Every row gives one point. Each copy is the shape, with its points in the same order, turned, moved and blurred by noise. Some copies are also mirrored. Which?

Shape (8 x 3):
array([[-2.6,  2.5,  3.3],
       [ 2.4,  0.1,  0.3],
       [-2.3,  3.7,  0.6],
       [ 2.5, -2.9,  3.9],
       [ 0.2, -2.6, -0.2],
       [-1.4, -1.9, -0.7],
       [-5.9, -2.6, -1.6],
       [ 2.8, -5.6,  0.5]])
Copy 1, 8 rows:
array([[-0.8,  0.9,  4.2],
       [ 1.5, -1.3, -0.8],
       [-0.3,  2.4,  2.1],
       [ 0.7, -4.8, -0.1],
       [-1.0, -1.8, -1.9],
       [-2.5, -1.0, -2.0],
       [-7.4,  1.3, -1.1],
       [-0.6, -5.6, -3.9]])
Copy 1 is: only turned
Copy 2:
array([[-2.4,  1.3,  4.1],
       [ 3.0,  1.3,  0.3],
       [-2.6,  3.1,  1.2],
       [ 4.3, -2.2,  3.2],
       [ 1.8, -1.6, -0.4],
       [-0.3, -1.7, -0.5],
       [-4.6, -3.7, -1.6],
       [ 5.0, -4.2, -0.7]])
Copy 2 is: only turned

Shape, 8 rows:
array([[-0.9,  3.8,  2.4, -1.0],
       [-1.8,  0.2, -3.8, -1.0],
       [-1.6, -0.2,  5.7,  4.5],
       [-0.8,  1.6,  6.6,  2.3],
       [ 0.7, -0.9, -1.8, -2.5],
       [-0.1,  1.5, -4.0, -1.5],
       [ 0.8, -2.1, -1.4, -0.5],
       [-2.7, -3.4, -2.8, -3.0]])
Copy 1, 8 rows:
array([[ 0.4,  3.2, -2.6,  0.1],
       [-0.4, -5.0, -2.8, -0.6],
       [-3.8,  3.0, -0.1,  5.9],
       [-1.9,  5.0,  0.0,  3.0],
       [ 0.8, -3.3,  0.3, -1.2],
       [ 1.6, -3.4, -3.4, -1.6],
       [ 0.0, -3.2,  0.7,  0.8],
       [-2.8, -5.1,  0.8, -2.8]])
Copy 1 is: only turned
Copy 2, 8 rows:
array([[ 2.3, -1.4, -0.4,  4.1],
       [-2.0,  2.1, -3.9,  0.4],
       [-1.4, -0.7,  6.4,  2.8],
       [ 2.1, -2.8,  4.9,  3.0],
       [ 0.5,  1.2, -3.1, -1.6],
       [ 0.3,  2.1, -5.0,  1.6],
       [-0.2,  1.3, -1.1, -1.8],
       [-3.7, -0.4, -4.0, -2.0]])
Copy 2 is: mirrored
Copy 3:
array([[-0.8, -4.5,  0.3, -0.4],
       [ 2.4,  0.3, -2.3, -1.8],
       [-5.5, -0.6,  2.5,  4.0],
       [-4.5, -2.6,  4.3,  3.4],
       [ 3.4,  0.5,  1.2, -2.7],
       [ 4.2, -1.3, -2.3, -1.5],
       [ 2.8,  2.0,  1.1, -0.8],
       [ 1.9,  3.1, -1.8, -5.4]])
Copy 3 is: mirrored

Shape (9 x 6):
array([[ 1.1, -2.9,  3.1, -0.4,  2.0, -0.6],
       [ 0.1,  2.7, -2.4,  2.0,  2.3,  0.2],
       [ 0.2, -1.3, -5.8, -0.3,  0.9,  1.2],
       [ 2.5, -3.8,  0.7,  4.0,  1.6, -0.8],
       [-3.2,  2.9,  0.0, -2.3, -3.6, -4.9],
       [-3.5,  0.3, -2.7,  5.9,  1.2,  0.5],
       [-0.8, -2.1, -5.1,  1.7, -1.0, -0.2],
       [ 2.0,  3.1,  1.6, -3.6, -4.8,  2.4],
       [ 4.4, -3.6, -2.0, -2.3, -0.8, -2.1]])
Copy 1, 9 rows:
array([[ 1.9, -2.3,  2.4,  0.7, -1.2,  0.4],
       [-1.6,  1.2, -1.0,  0.9,  3.4,  2.2],
       [-0.2, -1.4, -5.3, -1.7,  1.2,  3.5],
       [ 2.3, -3.6, -1.3,  3.3,  0.7,  0.3],
       [-5.1,  1.3, -0.1, -3.7, -2.6, -3.6],
       [-5.0, -1.4, -3.6,  4.4,  3.4,  1.2],
       [-1.4, -1.9, -6.1,  0.5,  1.0,  0.7],
       [ 0.4,  6.0,  0.3, -1.3, -6.2,  1.7],
       [ 5.2, -2.1, -2.8, -1.8, -2.6, -0.1]])
Copy 1 is: only turned
Copy 2, 9 rows:
array([[-0.2,  0.7,  0.5,  2.3,  1.3, -3.0],
       [ 2.2,  1.1, -0.6, -3.0,  1.7,  3.1],
       [ 1.9, -0.2, -5.3, -2.4, -1.7,  1.6],
       [ 0.4, -3.1,  0.9,  2.8,  0.4,  0.5],
       [-3.4,  2.9,  2.3, -6.9, -1.1, -2.1],
       [-2.2, -0.1, -1.1, -1.1,  1.0,  6.8],
       [-0.6, -1.7, -3.4, -2.2, -2.6,  2.3],
       [ 3.0,  7.0,  2.2, -2.1, -4.9, -2.1],
       [ 2.1, -2.3, -1.5, -1.1, -3.1, -4.6]])
Copy 2 is: mirrored
Copy 3:
array([[ 1.6, -3.4,  0.4,  1.3, -1.2,  0.0],
       [-0.3,  1.8, -0.1, -1.3,  4.0, -0.4],
       [-2.0,  0.5, -4.3, -1.7,  2.6,  2.8],
       [ 0.0, -3.9,  2.4, -1.4,  0.5,  2.7],
       [-4.1,  3.5, -0.6, -0.6, -3.4, -5.1],
       [-4.6,  0.8,  2.3,  0.8,  4.7,  2.2],
       [-4.1,  0.3, -2.1, -2.1,  0.9,  3.4],
       [ 3.4,  5.8, -1.6,  0.5, -4.2,  0.3],
       [ 0.8, -2.4, -3.5, -4.3, -2.8,  1.8]])
Copy 3 is: mirrored

Shape, 12 rows:
array([[ 1.2, -4.7, -0.1,  2.0,  5.8, -3.4, -2.2,  4.4],
       [-0.7,  2.1,  1.5,  0.6, -2.2, -2.3, -2.9, -3.0],
       [-2.1,  1.3,  5.1,  1.9, -2.1, -4.4, -0.7, -2.0],
       [-0.2, -3.1, -3.0, -0.5,  2.6, -1.2,  0.7, -2.3],
       [ 2.1, -1.5,  3.4,  1.4, -3.8, -1.6, -3.0, -0.3],
       [ 0.0, -2.3,  1.2, -1.6, -0.4,  2.5, -1.5, -3.6],
       [-0.7,  1.4, -2.2, -3.9,  0.6, -1.0,  2.9, -1.4],
       [ 2.2, -4.8,  0.2, -3.5,  4.3,  2.7,  0.3, -0.6],
       [ 0.8,  1.0, -0.2,  2.5,  0.4,  1.5,  2.4, -3.0],
       [-1.8,  5.3, -2.1, -3.5,  3.9, -2.0,  0.0, -0.9],
       [-0.1,  2.1, -3.4, -2.7,  1.4,  5.3,  2.7,  3.1],
       [ 6.7, -3.6,  1.6,  4.4,  3.0, -2.3, -0.6,  4.0]])
Copy 1:
array([[ 1.1, -2.0,  2.6, -3.3,  3.8, -5.3, -0.9,  2.6],
       [-4.6, -0.7, -1.4,  0.3, -1.7,  1.4, -1.0, -3.3],
       [-4.4, -3.2, -3.0,  0.0,  1.0,  3.4, -1.1, -1.5],
       [ 1.2,  1.1,  3.3, -2.7,  0.3, -0.5,  1.6, -2.8],
       [-4.2, -3.1, -1.1, -1.1, -3.3,  0.3, -0.1,  1.3],
       [-1.8,  0.2,  4.3, -1.3, -3.2,  2.7,  0.0, -1.2],
       [ 0.8,  4.3,  0.0, -3.7, -0.5,  2.2, -0.8, -3.1],
       [ 1.8,  1.2,  7.3, -4.9, -1.7,  0.3, -1.6,  0.4],
       [ 2.9,  0.1,  0.1,  1.0, -2.3,  2.2, -1.0, -2.7],
       [-0.6,  5.3, -0.5, -2.1,  3.0,  0.2, -4.3, -4.8],
       [ 3.5,  7.8,  1.2, -1.3, -2.8,  0.8, -2.8,  1.3],
       [ 3.3, -6.0,  0.5, -2.7, -1.3, -5.2, -2.7,  3.6]])
Copy 1 is: mirrored
Copy 2, 12 rows:
array([[-0.3,  0.3, -1.0,  0.9,  4.8, -1.7,  4.0,  8.3],
       [-3.5, -4.7,  0.1,  0.6, -0.8, -2.5, -2.1, -0.7],
       [-2.6, -5.5,  2.3,  2.3,  0.8, -2.8,  1.5, -1.8],
       [-3.0,  0.2, -3.4, -1.9, -0.7,  1.2,  2.4,  2.6],
       [ 0.3, -3.0,  1.5,  4.2, -1.6, -1.8, -1.8,  1.6],
       [-1.7, -3.5, -0.6,  0.1, -2.7,  3.5, -1.3,  2.4],
       [-2.1,  0.8, -0.4, -5.4, -1.4,  0.7,  1.1, -1.3],
       [ 0.4, -1.4, -2.0, -3.2, -0.8,  4.9,  1.8,  6.4],
       [-0.2, -0.8, -3.1,  0.4,  1.0,  2.3, -0.5, -2.2],
       [-3.6, -0.7, -1.3, -7.4,  2.6, -2.2, -1.1, -1.0],
       [-0.5,  4.6,  0.8, -5.3,  2.6,  4.7, -2.6,  0.0],
       [ 4.7,  0.6, -1.7,  3.9,  3.5, -1.9,  2.0,  6.0]])
Copy 2 is: only turned
Copy 3:
array([[ 1.6,  5.8,  4.5,  3.3,  3.5, -2.7, -2.1, -1.3],
       [-1.9, -3.3,  4.1, -1.4, -1.4,  3.0,  1.7,  1.0],
       [-3.0,  0.5,  4.9, -1.6, -3.1,  2.4,  4.4,  0.6],
       [ 0.3,  0.8, -0.5,  0.9,  4.9,  0.5,  2.1,  0.1],
       [ 0.5, -3.4,  5.2,  1.2, -3.1, -0.3,  2.7, -1.0],
       [ 1.4, -3.4,  0.1, -3.1,  1.0, -1.4,  2.8, -0.6],
       [-1.6, -1.1, -2.8,  0.6,  1.0,  0.6,  1.7,  4.5],
       [ 5.2,  1.0, -1.9, -1.1,  2.8, -3.5,  0.8,  0.7],
       [-0.7, -0.5, -2.4, -0.3, -1.4,  2.4,  2.5, -2.0],
       [-2.0,  0.5, -1.3, -1.9,  1.6,  3.5, -2.6,  5.5],
       [-1.1, -1.2, -6.5,  1.4, -1.3, -2.4, -3.2,  1.4],
       [ 4.6,  3.9,  4.2,  6.1, -1.6, -0.2, -0.1, -3.2]])
Copy 3 is: mirrored

Shape, 15 rows:
array([[-6.6,  0.1, -4.0, -2.9,  0.8,  2.5, -3.3, -2.6,  1.8],
       [-2.2, -7.5, -4.1,  0.6, -0.5, -1.2, -1.8,  1.4,  0.3],
       [ 1.7,  0.5,  2.5, -1.6,  1.8,  4.0,  3.2, -2.0,  0.1],
       [ 1.6,  1.9, -3.5,  0.1,  2.6,  2.0,  2.7,  1.6, -0.7],
       [-0.5,  0.9, -1.4,  2.8,  0.9, -0.5,  0.9, -1.2,  1.7],
       [ 2.8,  1.1,  0.0, -0.6,  1.1, -0.7, -2.3,  3.5, -2.1],
       [ 2.8, -3.5,  5.3, -1.3, -7.2,  1.1, -3.4, -1.9, -2.2],
       [ 3.3,  0.0,  1.8, -2.0, -3.1,  2.3,  4.7,  2.7, -1.6],
       [ 1.3, -1.3, -2.9,  2.5, -0.3,  2.0, -1.1,  7.7,  0.5],
       [-2.5,  1.7, -2.4, 10.7, -2.7, -0.6,  2.1, -2.6, -0.4],
       [ 1.2, -1.3, -4.1, -1.7,  1.8, -1.4,  3.4,  1.8,  1.6],
       [ 3.5,  0.0, -1.0,  2.2, -0.2, -1.3, -2.9, -1.2,  2.3],
       [ 0.8,  0.3, -2.6, -1.3,  1.8,  2.5, -3.2, -0.3, -1.2],
       [ 3.4,  1.4, -4.1, -1.9,  1.2,  0.6, -3.3, -1.5,  0.2],
       [ 3.7,  1.9, -2.7, -2.2, -1.7,  0.6, -0.8, -2.5,  2.0]])
Copy 1:
array([[-4.3, -1.3, -0.4, -1.5, -0.6, -0.6, -6.2, -2.9, -1.1],
       [-2.5, -6.4,  0.3,  0.7, -2.4, -3.2,  0.8,  1.5, -1.7],
       [ 0.0,  0.2, -0.9, -1.1,  0.0,  4.5,  2.0, -3.6,  5.3],
       [ 2.2,  0.0, -4.4,  1.3, -0.6,  4.1,  0.7, -1.3, -0.2],
       [-0.8,  1.1, -0.3,  2.9,  1.5,  1.0,  0.4, -0.4,  0.3],
       [ 2.6, -1.4, -1.2, -1.6,  0.0,  4.0,  0.2,  4.3,  0.7],
       [-2.2, -0.1,  1.7, -6.0, -1.1, -2.2,  3.2,  4.7,  7.5],
       [ 3.2,  1.4, -1.9, -2.0, -4.4,  2.5,  4.5, -0.3,  4.1],
       [-0.2, -2.2, -2.2,  2.6, -5.5,  3.9,  1.2,  4.9, -1.2],
       [-5.2,  5.4, -1.3,  4.8,  3.2, -1.3,  5.4,  1.1, -3.4],
       [ 3.7, -2.6, -2.1,  2.7, -1.4,  0.3,  0.1, -1.4,  0.3],
       [-0.7, -0.7, -1.1,  2.4,  2.7,  0.5, -0.6,  4.5,  3.3],
       [-1.3, -2.5, -3.1, -1.8,  0.7,  3.1, -2.2,  1.3,  1.2],
       [ 0.5, -1.8, -4.8, -0.3,  2.3,  1.7, -3.4,  2.3,  2.6],
       [ 1.4,  0.9, -3.8,  0.3,  0.9, -0.2, -2.4,  1.0,  4.9]])
Copy 1 is: mirrored
Copy 2:
array([[-0.6, -3.0, -7.1, -6.4,  3.2,  3.3, -1.2, -4.7,  1.0],
       [-0.3, -5.1, -4.8, -1.8, -2.2, -3.5, -4.6, -2.7,  3.4],
       [-4.3, -2.1,  0.6, -0.8,  0.8,  3.9,  3.1, -0.5, -1.1],
       [ 0.9, -0.4, -4.0, -0.3, -1.1,  2.3,  1.4,  2.0, -2.0],
       [-0.9,  1.1, -3.8, -0.9, -2.2,  2.4,  0.2, -1.2,  3.0],
       [-0.1,  1.6, -0.5, -0.5,  1.5, -0.1, -3.6,  0.8, -1.8],
       [-6.6,  0.2,  4.6, -2.5, -1.6, -1.1, -4.7, -6.7, -1.4],
       [-4.2, -0.6,  1.8, -2.2, -2.9, -0.6,  0.9,  1.7, -4.0],
       [ 0.6, -1.7, -3.0, -1.7, -3.7,  0.7, -6.4,  3.9, -1.6],
       [-2.1,  4.8, -7.4,  1.9, -8.6,  3.5, -0.9, -4.9,  2.6],
       [ 1.5, -2.1, -2.6, -2.0, -0.7, -1.6,  1.7,  2.2,  1.7],
       [ 1.2,  1.9,  0.6, -0.5, -1.1,  2.2, -3.2, -2.1,  2.8],
       [ 0.7, -1.0, -3.0, -1.0,  2.3,  2.4, -2.6, -2.3, -1.9],
       [ 3.9,  0.6, -0.4, -1.7,  2.1,  2.1, -1.0, -3.0, -0.5],
       [ 2.1,  0.7,  1.2, -3.7, -0.5,  1.7,  1.3, -3.3,  0.2]])
Copy 2 is: only turned
